Rows are points. The ring and each string are closed loops that go straight from each point to the next, and from the last back to the first. Before rounding, they use only three directions, however many columns there are. How many times does the string pass through the ring? Passing back the other way cancels.
In the rows, 128 means zero.

Ring (7 x 4):
[[149 151  99 126]
 [122 165 101 100]
 [ 82 159 132 121]
 [ 82 132 167 161]
 [116 104 193 155]
 [151 100 176 145]
 [164 117 139 148]]
String, 31 rows:
[[117  90 207 183]
 [128  84 221 145]
 [131  98 201 117]
 [126 119 167 128]
 [123 126 149 159]
 [130  98 188 172]
 [132  75 230 153]
 [125  87 223 124]
 [113  90 216 164]
 [104 108 184 191]
 [ 97 116 175 191]
 [ 79 117 186 189]
 [ 79 125 184 147]
 [ 86 133 171 130]
 [ 58 146 164 149]
 [ 45 160 145 163]
 [ 71 154 150 114]
 [ 91 148 149 106]
 [102 145 141 125]
 [ 89 155 126 153]
 [ 66 167 125 135]
 [ 57 169 133 120]
 [ 57 165 134 141]
 [ 70 152 154 116]
 [100 137 160 109]
 [108 135 150 136]
 [ 96 135 150 172]
 [106 131 153 160]
 [ 95 122 163 202]
 [106 120 165 182]
 [113 121 158 184]]
Times through: 3
String, 12 rows:
[[ 89 105 197 201]
 [121 120 158 170]
 [127 126 153 135]
 [150 112 165 117]
 [137 130 136 146]
 [160 144  94 162]
 [153 171  63 123]
 [122 167 106  64]
 [111 149 135  98]
 [110 142 135 145]
 [ 83 143 161 113]
 [ 64 128 183 176]]
Times through: 0

Ring (7 x 9):
[[114 169 104 127 104  82 104 116 114]
 [116 167  99 129 113 111 117 125 113]
 [120 142 110 125 132 149 133 135 116]
 [115  95 149 125 168 199 139 142 142]
 [114  86 160 121 166 184 133 136 144]
 [118 113 139 112 134 124 122 121 122]
 [118 148 116 115 107  80 109 112 110]]
String (29 x 9):
[[117 179  96 118  85  43  98 105 100]
 [115 168 107 120  95  57  98 107 109]
 [113 147 123 123 115  92 105 115 122]
 [113 137 130 121 122 102 108 117 125]
 [115 129 131 121 132 126 118 124 126]
 [119 126 128 115 128 121 123 122 118]
 [123 114 131 105 128 121 130 121 110]
 [115  76 168 114 166 176 132 131 143]
 [109  62 183 126 189 216 133 141 164]
 [111  98 154 128 164 182 128 137 147]
 [117 122 131 121 139 145 127 129 126]
 [120 107 136 116 149 166 138 134 125]
 [116  75 161 122 182 222 148 147 147]
 [121 108 134 116 148 166 139 135 123]
 [119  88 149 118 166 197 145 141 135]
 [109  58 183 131 202 249 144 152 169]
 [106  59 187 134 201 242 137 149 174]
 [110 100 155 129 164 180 125 136 149]
 [117 125 130 121 136 139 124 128 125]
 [123 109 134 106 134 131 132 123 114]
 [121 118 131 108 127 117 126 120 113]
 [124 127 123 102 111  86 120 111 102]
 [119 139 123 110 109  77 110 109 110]
 [113 145 126 122 116  89 104 114 123]
 [115 166 109 118  94  54  98 106 108]
 [112 158 116 126 110  85 101 114 121]
 [114 142 123 125 126 118 114 123 125]
 [120 148 109 116 112 100 120 119 107]
 [120 179  91 115  83  46 104 106  94]]
Times through: 4
